Each row of a before or after table is a point. The points were changed in one or more steps. Then noise was added and the rows were shuffled. The steps act on columns, c1 being the first. Write out the steps. A step turns or swaps two columns, mirrors them in a line or flattens them onto one, adds a multiple of one to another, or multiplies or shifts one. Angles are multiples of 10 degrees, from the lower column toward the higher: turns from -170 to 170, lines from 10 to 170 but not 90. Use the fewest steps. Two steps may share a column if one is a turn and the other turns, adds or multiplies; they go together, in the order done. Otherwise the lowest column goes first.

Before:
[[-69  -9 -39]
 [ -9  26 -15]
 [-26  44 -43]
 [-34  17  -4]
 [-60 -29 -29]
 [-24  -4  56]
 [ 63 -39  43]
 [-61  85 -16]
 [  4 -13 -34]
 [-65  14  12]
 [ -1   7 -75]
 [-17   0  20]
 [-69  58  50]]
After:
[[-59  11  39]
 [-25 -49 -24]
 [ 63 -58  13]
 [-34  14 -13]
 [ -3  70  33]
 [-62  55 -66]
 [-26  58 -16]
 [-69 -14 -76]
 [ -9  28 -15]
 [-69  30  27]
 [-17 -17 -11]
 [-64  -2 -17]
 [  4  24  29]]
Steps: mirror c2 and c3 in the line at 150 degrees

Before:
[[-71 -92 -30 -52  58  -6]
 [ -9  70  -7 -33 -11  15]
 [  9   5 -50 -23  45 -24]
 [ 56 -63  28   6  26  -6]
 [-23  -3  12 -19  67  -4]
 [ 10 -80   6 -36  39  -9]
 [ 47  29  39   9  66 -59]
 [-33 -62 -39 -41  26 -52]
 [ -4  17   1 -33 -34  12]
 [-26  -3   1  38   1  14]
 [-13 -44  -4 -39  68 -77]
 [-45  75  90  17 -37  20]]
After (12 x 6):
[[-44 -13  -3 -39  67 -75]
 [-94 -70 -30 -53  58  -3]
 [ 31  46  40  10  65 -60]
 [  6  10 -51 -24  46 -24]
 [ 18  -5  -1 -32 -32  10]
 [ -2 -23  11 -20  66  -6]
 [ -4 -27  -1  38  -1  15]
 [-63  56  28   5  26  -6]
 [-80  10   6 -37  38  -9]
 [ 70  -7  -7 -33 -10  15]
 [-61 -32 -41 -43  25 -52]
 [ 75 -44  90  16 -38  21]]
Steps: swap c1 and c2

Before, 13 rows:
[[-12   1  45 -25 -36  17 -16 -16]
 [-41 -67  49 -20  -5 -19 -21 -24]
 [-17   6  14 -17 -16 -37 -40 -17]
 [  5 -72  54 -19 -81  11   5  30]
 [  1  -1 -66 -28  -8  14   4  -9]
 [ -5   0  42 -33 -51  23  13  -4]
 [  3 -39  43 -38  -7  27  20 -16]
 [ 63  15  58 -11 -24   7  22  65]
 [ 53 -16   2 -11 -27  10 -95  32]
 [-33  15  61 -22 -34  23  21 -27]
 [-34  -8  -8 -75 -14   6 -39 -26]
 [-37 -13 -16 -20 -24  19  13  18]
 [ 14 -13  10 -15 -10 -41 -52 -17]]
After:
[[ 22 -39  44 -31  -6  27  20 -16]
 [ 19 -13  10  -6  -9 -42 -51 -17]
 [ 13 -72  55 -14 -82  11   4  31]
 [-17  14  61 -37 -34  23  19 -28]
 [ 51 -17   3  17 -25   9 -95  33]
 [ 15   0 -65 -22  -7  14   4  -9]
 [  9  -7  -9 -82 -14   8 -39 -27]
 [-23 -14 -17 -36 -24  19  11  18]
 [-26 -66  50 -38  -5 -19 -21 -25]
 [ -5   6  13 -23 -15 -36 -40 -17]
 [ 60  14  57  22 -26   7  21  64]
 [  3   0  46 -28 -35  18 -17 -16]
 [ 12   0  41 -31 -51  24  13  -3]]
Steps: turn c1 and c4 by 30 degrees

Before:
[[-75 -13 -66  -7 -58   3 -14  49  65 -58 -33]
 [-44 -36  11  19  44 -35  15 -43  64 -43   7]
 [  8 -55  65   6 -22 -26  58  43 -18  -2   5]
 [ 17 -25  -7 -32 -95  47 -21 -39 -14  29 -10]
 [ 49  38 -24 -67 -74  12 -16 -17   9 -19  -8]
 [ -3 -19  62  73  -5 -58  15  13  17  19  -1]
 [ 36  -9 -20 -27 -25  25 -37   3 -49  14   4]
 [ -9 -41  14  81  35 -56  69  -8  53  -9  74]
 [-35   1  95  60  16 -11  54   9 -14  21  55]
 [ 30  -8  43  45   3  26  59   6  -8  22 -17]]
After (10 x 11):
[[-75 -13 -67  -6 -59   3  41  41  25  44 -44]
 [ -2 -17  60  71  -3 -59 -25   3   6  -8 -12]
 [ 15 -24  -5 -34 -97  46   2   4  -5 -38  40]
 [ 10 -56  67   6 -21 -28 -48   2  -6  32 -42]
 [ 27  -9  39  45   5  26 -62  14  -5  12  -5]
 [ 46  38 -25 -66 -74  13  22   4   4  10  18]
 [-43 -35  11  20  45 -38   9 -14  26  46  41]
 [-34   3  97  64  18 -11 -55 -50  -6   7 -17]
 [ -7 -45  14  78  34 -57 -57 -74  20  42  -6]
 [ 39  -9 -18 -27 -23  25  25  -3 -20 -28  -2]]
Steps: turn c7 and c10 by 150 degrees; mirror c8 and c11 in the line at 140 degrees; multiply c9 by 0.4

Before:
[[  5  47  -2  23 -13   5 -14   1  40  -2  11 -14 -30  15]
 [ -3 -13 -53 -27 -10  -9  34 -32  31 -14  49 -23   0 -11]
 [-29  18 -24  35  16   3  -8 -27   6 -23 -27  22 -19  25]
 [  4  30 -23  32   7 -24  28  66 -36   5 -25   7  33  19]
 [ 20 -30 -42  24  32  49   5 -25   4 -10  -1   2 -51  31]
 [-32 -22 -25 -23  17  -9 -16   4 -67   8  -4  29 -14  22]
 [ 36  48  36  21  12   5  69  19  28  -3 -19  34 -14  -9]
 [ 17 -32  17  13  -1   7 -32  -4  17  20  44  -9  11  35]
 [-27 -37   5 -23 -23  34  21 -50   7   6   3  -5 -30  -7]
 [-24  37   9 -28  43   1  53 -18   4 -35   9 -40   6  -2]]
After, 10 rows:
[[ 24  35  45  69  52   1  55 -20 -12 -39   8  28   6   1]
 [-15  50 -40 -48   7   7 -17   0 -40   0   7 -20 -27  15]
 [  2  28 -46 -87 -10 -18  28  66  36   5 -26   9  32  20]
 [ -2 -15  91  31  17  -8  38 -34 -28 -11  47 -19   0  -9]
 [ 27 -37  40  57  -4  33  17 -51 -13   4   8 -25 -29  -8]
 [-39  51 -68 -21 -29   2  66  17 -20  -3 -16  25 -17  -7]
 [ 38 -20  66  37 -17 -11 -12   2  60   7  -3  23 -13  21]
 [-22 -30 -17 -80  10  47   3 -22   1  -8   2  35 -52  31]
 [-19 -29 -36 -18   9  11 -35  -4 -14  24  45  -5  11  34]
 [ 26  16 -49 -96 -14   3  -9 -25 -11 -24 -26  20 -18  25]]
Steps: turn c1 and c9 by 170 degrees; multiply c4 by 3; turn c3 and c4 by 140 degrees; turn c5 and c12 by 70 degrees

Before (8 x 18):
[[ 25  -6  10 -26 -20   7  -6 -18  24  -3   6 -20  10 -34 -15  20  24  34]
 [ 20 -15   1  -1 -28   3 -15  11   8  -4 -30  -6   9  -6 -29  11 -32 -17]
 [ 28 -10 -80   8 -21  -3   9  38  16   3 -31  -3  51 -12 -13   0 -19   1]
 [  2 -20 -46   8 -30 -32   8  -7  19  10 -27 -29  50 -12 -24   6 -31 -16]
 [ -5 -20  10  -6 -16 -36 -15  -7  15   3  20 -21  -2 -31  -4 -10 -11 -16]
 [ 33 -11   1   8  -7 -13  17   2   8  -7  23 -18  -1  26  -5   7 -33  -2]
 [  3  67   7   4 -27   8 -16 -10  14  23  22  -8   1   8  95  38 -34   4]
 [ 16 -16  -3  10 -10   9   8  19   9   0  15 -24   6 -32 -25  31 -34 -12]]
After (8 x 18):
[[  2  17  13   1 -29  10 -14  -9  12  25  14  -8   2  10  94   2 -34   2]
 [ 16 -67  -3  10 -11   5   6  16   6   0  10 -23   7 -33 -25  -1 -32 -11]
 [ 35 -62   1   7  -7 -13  18   4   6  -7  20 -18  -3  26  -5   1 -34  -4]
 [ -1 -69 -46   8 -27 -33   7  -3  20   8 -18 -28  50 -12 -25   2 -30 -15]
 [ 30 -57 -81   8 -21  -2   8  41  15   2 -24  -3  49 -10 -14  -1 -21   0]
 [ 24 -67  -3  -1 -32   4 -15   9  10  -8 -21  -7  10  -8 -26   0 -31 -18]
 [ 24 -51  11 -27 -20   6  -4 -20  27  -8   6 -21  10 -36 -15   1  22  36]
 [ -6 -70  13  -5 -20 -35 -15 -10  15   3  10 -22  -2 -31  -1   2  -9 -16]]
Steps: shift c2 by -50; multiply c11 by 0.7; multiply c16 by 0

Before (13 x 24):
[[ -2 -30   5 -27 -12   1  10   9  23 -16  11 -16  -5  -5  15  -7  11  -4
    3 -34   3   6  24 -12]
 [ 14  25 -16  -8   1  15 -31  20 -23   1 -22 -27  24   0   7 -12  -9  -1
  -10   4 -14  14 -12   1]
 [  8  20   7   8   9  -5 -15 -19 -21 -11 -23 -23  22   8  15 -19  -2 -12
   -8   6   8  28  -2  -5]
 [  6  -1  -5  -7  16  -7 -16  -8   9  -6  -3  17  24  10 -22  10 -10   8
   -9   9   7  22 -29 -23]
 [-11 -35   1 -18  -8  -2  -4  -3   2 -35  15 -12 -26 -14  13 -10  -5  -6
  -17 -12  -4 -22  17  -1]
 [ 14  10   4  -5   9  24 -18 -12 -19  -2 -17 -22  25   3   0 -12 -20  27
    1  10  12  30  -4  17]
 [  9  -2  -8 -14  18  13 -13 -15  19  -8 -38  24  19  46 -10   8 -21   2
   -9   6   6  10  -8 -15]
 [ -6 -23  22 -29  -9  -2  24   2  11 -12   8  -8 -19  -8  27  12   4 -12
   -3 -10  -9 -10  -3   9]
 [  3 -14  17 -11   7  -5  16   6  12 -21  16 -28 -14  -3   4  23  -5  -2
  -17 -21 -10 -17  29  -9]
 [  1 -12  -1 -30  -7 -10  18   8  34 -24  15 -23 -32  -2  -2  -2 -12 -18
  -17  -8   4   4  12   6]
 [ -9  30 -17  -9   2  14  -8  -9 -15  -8   0 -20  35   1  12  -8 -16  -3
   11  10  11   3   3   0]
 [-17 -23   7 -19   9   1   6  16  21 -36  19  -5  -9   0  29  12   0  -6
  -22  -7  -5  15  21   7]
 [  7  22  -5   6   8  26 -28  -6 -26   9  -2  -9   5   2  -4  -7  -1 -14
   13   8  -3  25  10   8]]
After:
[[  2 -15  18   5   9  -6  17   7  13 -21  40 -30 -16  10   4  22  -7  -3
  -16 -22 -13 -18  29 -12]
 [  7  21  -7  -6   8  25 -26  -8 -26   6  -7 -11   5   0  -3  -9   4 -12
   14  11  -2  24  11   7]
 [-16 -21   9   4   7   0   9  16  22 -35  47  -3 -11  -1  29  13 -14  -6
  -22  -4  -6  13  22   9]
 [-12 -35   2  10 -11  -3  -6  -5   3 -35  38 -13 -27  -6  17  -9 -11  -5
  -17 -16 -11 -23  17  -2]
 [ -6 -22  23   3  -8  -1  25   2  14 -12  20  -9 -18  -1  28   9 -24 -15
   -2 -13 -12 -10  -1   8]
 [ 13  10   2  24   9  25 -17 -12 -18  -2 -44 -22  23  -4   1 -10   9  28
    1  11   1  30  -5  15]
 [  9  -1  -5  23  16  15 -13 -12  18  -7 -96  22  19  35 -10   8  -1   0
   -9  27  -5  13  -9 -16]
 [  7  -1  -3  12  18  -4 -15 -10   8  -6  -5  16  27   3 -24  11  -3   9
  -10  12   1  20 -27 -24]
 [ -7  30 -14  22   0  14  -8 -11 -16  -4  -1 -24  36  -4  10 -11   1  -4
   13  10   1   4   3   1]
 [ -2 -28   4   8 -11   4  10  10  23 -15  30 -16  -3  14  13  -8 -27  -3
    2 -32  -2   3  24 -13]
 [ 13  24 -15   3  -3  13 -31  19 -20   4 -53 -28  20  -5   6 -12  -4   0
  -10   4 -18  16 -14   3]
 [  7  19   9   3   9  -5 -13 -18 -19 -12 -58 -24  22   3  15 -19   6 -13
   -8  10   7  31  -2  -6]
 [  0 -10  -3  22  -8 -10  16   7  34 -22  38 -22 -31   0  -3  -1 -22 -17
  -18  -8  -9   2  14   6]]
Steps: turn c4 and c17 by 120 degrees; turn c4 and c21 by -30 degrees; multiply c11 by 2.5; turn c14 and c20 by 30 degrees

Before (13 x 32):
[[ 15 -22  -8 -50  -6   6  -9   1  36  39  -5  30 -24  35  53 -14   4 -68
  -29 -37  -8  -4   5 -20  24  27 -11  33  -7 -33   5 -29]
 [ 21   2  -5 -29  -3  -9   9 -21 -41  36  21   1  34   5  17 -54  15 -17
    9  20 -25 -21 -20  11  13  34  16  29 -23  31  48   4]
 [  1 -19  61 -35 -68  -2  -7  -2 -25   0   8 -13 -28 -24  20 -12  32 -38
  -12  46 -21  -2 -50 -10 -79 -25 -25 -39  19 -12  53  -8]
 [-11  23   6  -9  23  24  -4 -31  11  17  38 -53 -20  15   6  48  35 -13
   -6 -11 -21  26 -17 -21 -81   9  23 -18 -44 -19 -14  50]
 [-11   4 -14 -23  24  53 -74 -21 -42 -13   8  62 -14  -7  47 -82 -24  56
   -8  13  24  85  28 -30 -36 -74  29  11  24 -13   3  11]
 [-20  26  20 -28 -40  -2  41  -5  51  -5  66 -13 -39 -18   0   2  13 -22
    8  47 -27 -16  -1  33 -23 -31   8  21 -43  42  -2  43]
 [-31   3 -22 -95  -4 -45   4 -45  44  -4  -6  38  37  28  26  -4  30 -46
  -11 -39 -64  -6  -7  37   7  20  29 -41 -11  49   4 -34]
 [-13  -2  25  -9 -68 -27  56 -43 -31  57  36  33 -23  18 -21   0  42  18
   -5 -27  26   6  24  27   9 -93 -41  36  41  46  -7  11]
 [-16 -13 -33 -31   0   7  22   8   8 -21  12  18 -29 -35  21 -11 -50 -53
   -4 -64 -34  11  54   5 -19 -31  -6  67  18  47 -31  -1]
 [ 23 -48  34 -27  48  55  -5 -29 -28  -7  51 -32  29  11  29   7  53  16
   15  -7 -53 -41  -1 -18 -23 -26 -44  72  -8  35  36 -53]
 [-10 -17  24 -28   3  36  10  20  10   9  15   4 -23  -7   8 -30   7 -25
    3  14  21 -13 -44   5   4  20 -36   4   9  -1  12 -19]
 [ 17  19 -12 -27   6 -14  -4 -19  64  55  46 -32  10  -3 -13  26 -80   4
   62  37  21 -23  16   2 -29  24   3  79  53 -12 -58 -10]
 [ 44   1  40  -6 -11 -24 -18 -61 -39  28  16 -38 -10  -7   0  38 -40 -47
  -14  40  -7  45  19 -23 -13  49  -4 -21   5  34  -6 -17]]
After:
[[-13  -3  27 -11 -68 -29  54 -44 -30  57  46  12 -21  16 -25  -2  41  19
   -6 -28  27   4  24  28  10 -92 -41  35  40  45  -8   8]
 [ 19   2  -5 -29  -1  -9   8 -19 -40  37  19 -10  33   3  16 -52  13 -18
    8  21 -25 -22 -22  10  11  33  16  29 -22  31  48   4]
 [ 24 -48  36 -27  48  57  -5 -29 -26  -7  28 -54  28  12  28   6  52  15
   15  -6 -53 -42  -1 -19 -22 -25 -43  69  -9  35  37 -53]
 [-21  27  22 -29 -39  -4  43  -4  50  -4  50 -44 -39 -20  -1   1  12 -22
    9  49 -27 -16  -1  33 -24 -31   9  24 -42  40  -1  45]
 [ 15 -22 -10 -49  -5   5  -8  -1  35  39  12  27 -23  34  53 -12   3 -68
  -27 -36  -8  -2   5 -19  23  29 -12  32  -4 -33   5 -31]
 [ 45   2  40  -5 -12 -24 -19 -60 -37  27  -7 -42  -9  -7   0  39 -40 -48
  -14  40  -8  42  21 -23 -14  48  -5 -21   7  34  -6 -16]
 [-16 -16 -33 -33   0   7  21   9   8 -18  19  10 -28 -36  19 -11 -51 -51
   -2 -64 -33  11  54   3 -18 -32  -8  64  18  47 -31  -1]
 [  3 -18  63 -35 -69  -1 -10  -3 -23   1   1 -17 -26 -24  20 -11  34 -39
  -10  46 -21  -2 -50  -9 -79 -22 -26 -40  18 -12  53  -9]
 [-12  21   8 -10  24  25  -3 -27  13  18   7 -66 -21  15   7  46  34 -17
   -6 -13 -22  25 -15 -22 -79   8  24 -16 -44 -15 -14  50]
 [ 16  20 -11 -27   6 -16  -3 -21  61  56  23 -49  10  -2 -14  29 -78   5
   61  34  20 -21  16   2 -28  24   6  78  53 -12 -54 -12]
 [ -8 -19  23 -29  -1  34   8  19  13   7  16  -7 -22  -5   8 -29   7 -25
    2  15  21 -12 -43   4   5  21 -34   6   7  -2  13 -19]
 [-12   3 -16 -22  25  54 -73 -21 -44 -13  37  50 -15  -8  49 -80 -25  56
   -8  12  24  85  28 -33 -35 -75  27  12  25 -12   4  12]
 [-32   2 -22 -94  -3 -46   6 -46  44  -4  13  39  36  28  27  -6  29 -47
  -11 -41 -64  -8  -9  39   5  18  26 -42 -12  50   4 -35]]
Steps: turn c11 and c12 by -30 degrees
